Every row gives one point. A path goes straight from each point to the next, and from the last back to the first. The post is the endless flat space through its rows: a point in 2 columns, a line in 3, a plane in 4, and so on, so that a path can go around it. How many times does the path go around the post? Going back the other way cancels.
In the rows, zero is written as 128.

Post (1 x 2)
[[131 132]]
Path (21 x 2)
[[ 99 123]
 [110 145]
 [139 191]
 [205 137]
 [149  97]
 [110 103]
 [ 65 107]
 [ 87 102]
 [165  75]
 [111  87]
 [ 84 123]
 [112 149]
 [100 124]
 [113  92]
 [130 105]
 [ 87  91]
 [ 99 135]
 [123 184]
 [169 168]
 [195  81]
 [119  97]]
Times around: 2

Post (2 x 3)
[[142 120  73]
 [154 142 151]]
Path (28 x 3)
[[117 157 122]
 [122 131 138]
 [103  98 116]
 [116 159 136]
 [143 201 116]
 [169 144  77]
 [208 113 125]
 [166 149 127]
 [139 201 106]
 [ 99 137 105]
 [131 111 130]
 [147 104 120]
 [177 128 147]
 [198 183 123]
 [137 148  83]
 [120 147 119]
 [103  76 109]
 [145  76 102]
 [210 122 140]
 [169 148 107]
 [147 192  84]
 [123 191 131]
 [182 183 104]
 [191 132  88]
 [179  77  85]
 [163  72 165]
 [151 108 119]
 [118 109 107]]
Times around: 1

Post (5 x 6)
[[133 144 164 162 142 122]
 [122 119  58  96  99 174]
 [139 106 215 115  88 143]
 [139 154 188 121 147  99]
 [120 137 209 134 166 124]]
Path (14 x 6)
[[129 135 196 143  80 147]
 [127 116 174 133 129 180]
 [148 129 156 127 155 155]
 [104  97 195 104 179 131]
 [112  78 133 109  76 142]
 [ 95 147 185 102 144 120]
 [132 154 190 140 102 186]
 [146 144 127 133 137 147]
 [148  72 184 145 134 164]
 [139  75 180 125 169 162]
 [153 127 167 153 137 156]
 [117 167 207  72 144 143]
 [ 83 150 193 114 118 147]
 [113 144 172 107  48 105]]
Times around: 1

Post (7 x 8)
[[120 114 115 136 131  99 135  91]
 [158 137 103  84 145  90 122 101]
 [177  76 136 147 116 124 122 173]
 [208  87 174  90  43 178  99 111]
 [105  97 174 126 126  80  82 103]
 [132 127 144 102 150 108 150 100]
 [200 121 150 162 109 153  86 176]]
Path (12 x 8)
[[ 98 115 148 143 163 134 128  84]
 [120 138 159 108 113 144  74 140]
 [181 125 184 114 113 120 132 151]
 [231 110 121 148 105 138 143 151]
 [170 127 178 158  68 103  85 110]
 [149 121 155 169  84 104  63 103]
 [142 135 205  96 186  83 106 110]
 [130 145  94 128 145 136 146  87]
 [149  64 154 125  93 120 107 172]
 [119 121 206 174 126 128 159 155]
 [191  65 169 118  79 120 137 143]
 [156 103 207 106 182 130 143 105]]
Times around: 2

Post (10 x 11)
[[104 122 105  80 183  78 102 122 160 154 120]
 [191 129 168 127 159 101  86 145 157 137 143]
 [120 102 136 125  80  90 109  66  79 147  97]
 [189  88 121 131 145  89 148 127 138 167 112]
 [124  63 165 128 134 146 126  69 164 136 168]
 [144 130 136 163 145 112 104 163 149 122 182]
 [103  92  77 109 144 187  95 143  88 114  43]
 [147 134  76 109 133 166 187  89  87 120 131]
 [101 151 188 105 119 115 130 130 136 170 228]
 [141 107 143 113  69 163 107 163 139  81 128]]
Path (23 x 11)
[[131 105 122 199 168 179 133 147  81 118 109]
 [ 99 145 170 163 125 194 112 115 158 121 184]
 [139 126 138 128 153 147  92 171 147 173 174]
 [124  66 104 117 140 128  67  86  96 145 105]
 [110 110 139 151 143 159 121  94 115  92 184]
 [107 122 161 113 149  21 147 103 172 140 152]
 [ 63 160 177  94 141  72  83 120 151 192 118]
 [166 109 103 122 100 161 136 102 112 183 125]
 [117 128 152  87  98  93 108  62 135 124 181]
 [ 80  64 162 146  67 112 119  93  72  99 185]
 [142 119 140  83 118  98 160 163 149 150 141]
 [ 90 174 136 129 139  88 102 132 118 154 151]
 [139 124 145 177 136 150  93 143 105 150 118]
 [ 88 126 121 104  92 104 114  65 159 174 150]
 [246 121 127 111 175 151  86 152 133 105 133]
 [128 107  83 115 133 128 116 159 105  71  98]
 [157 169 134  58 195  95 143 126 107 160 107]
 [125  87  94 164 152 185 197 105 172 142 141]
 [184 116 128 129  99 104 128  89 140 153 131]
 [150 172 132  97 130 153  83 108 129  78 185]
 [161  90  91  85 157  42 205  90 156 153 213]
 [134 134 151  63 122  59 146 113 146 122  94]
 [126  92  76 152 113 171 150 130 100 104  70]]
Times around: 4

Post (13 x 14)
[[120 152 122 160 171 192 120 135  49 142 125 117  76 113]
 [138 112  68 111  87 176 134 192 102 137 166 185 121 161]
 [ 62 111 158 131 142  66  94  98 227 136 177 119  85 171]
 [ 75 148 103 127  95  84  95  15 204 136 148 127  82 138]
 [ 88 140 124 109 160  82 126  54 144 163 156 130  98 199]
 [ 92 123  76 150  92 175 198 148 132  94 168 164 146 132]
 [150 163  99 158 160 214  95 135  67 103 150 158 175  96]
 [138 152 117 131 102 163 120 128  70  72 137 101 157 111]
 [ 82 161 139 119 140 172  87 102  41 110 179 148 131  76]
 [ 96 105 126 118 131 159 132 169 104 122  89 205 112 165]
 [119 159 176  90 148 127 136  79 193 136 175 154  78 160]
 [101 135  60  99 143 122 159 200 116 128 115 182 108 112]
 [110  85 110  97 108 142 155 173 123 182 104 168 149 111]]
Path (30 x 14)
[[163 119 109 115 137 118 151  92  97 106 121 174 136 165]
 [117 175 123 143 133 106 156 108 175 145 147 176  69 145]
 [165 159  95 148 151 147 143 150 112 137 181 114 180 181]
 [ 97 120  89  78 120 149 108 120 144 173 126 155 152 139]
 [ 51 129  65  93  94 193 153  95 153  92 195 199 117 108]
 [107 173  88 144 165 154 109 131 147 115 120 124 146  86]
 [125 179 112  71 101 107 101 158  82  79 114 173 159 125]
 [115 173 144 109 142  96 153  78 130 156 129 154  98 103]
 [106 133 107 135 128 139 166 167  51  53 184 125 135 113]
 [138  99 121  96 147 106 179 178  88 125 115 160  91 134]
 [131 150 121 149 145 167 143 126  89 138 153 155 137 118]
 [ 78 167  46 120  93 128 105 160 112 161 148 144 121 128]
 [ 76 100  94 114 108 182 106 147 173 133 129 181 126 196]
 [110  76 126 139  89 180 101 165 139  91 147 132  50 167]
 [ 46 160 119 108 151 136 148  88  91  85 139 197  47 101]
 [174 114 109 153 131 128 160 162 160 176 113 138  91 117]
 [146 120 111 124 107 115 152 142 158 165 124 175 171 135]
 [132  99 135 101 125 113 147  60 149 163 154 191 125 159]
 [122 139  82 100  56 145 147 115  54  76 173 142 125 148]
 [120 191 143 126 114 130 123  85 165 123 182 164 115 119]
 [ 98 166  97 152 129 165  88  93 192 139 142 171 144  95]
 [112  91  90 131 112 188 129 108 113 160 161 144 214 167]
 [ 61  91 165 130 169 164 117 142 168 107 189 192 133 155]
 [117 103 135 109 121 119 118 156  56 126 108 111 109 120]
 [142  98 123 136 110 181 160  99 136 141 152 150 112 165]
 [ 89 101  86 101  91 205 100  97 121 135 117 168  62 144]
 [ 60 136  94  93  98 145 129 126 103 132 157 199 116 142]
 [104 161 118 110 130 172  99 171 113 142 201 160 117 116]
 [ 91 159 112  86 132 161 120  95 104 108 158 176 109 198]
 [ 79  99 138  86 182 123 163 145 166 107 127 156 106 106]]
Times around: 2
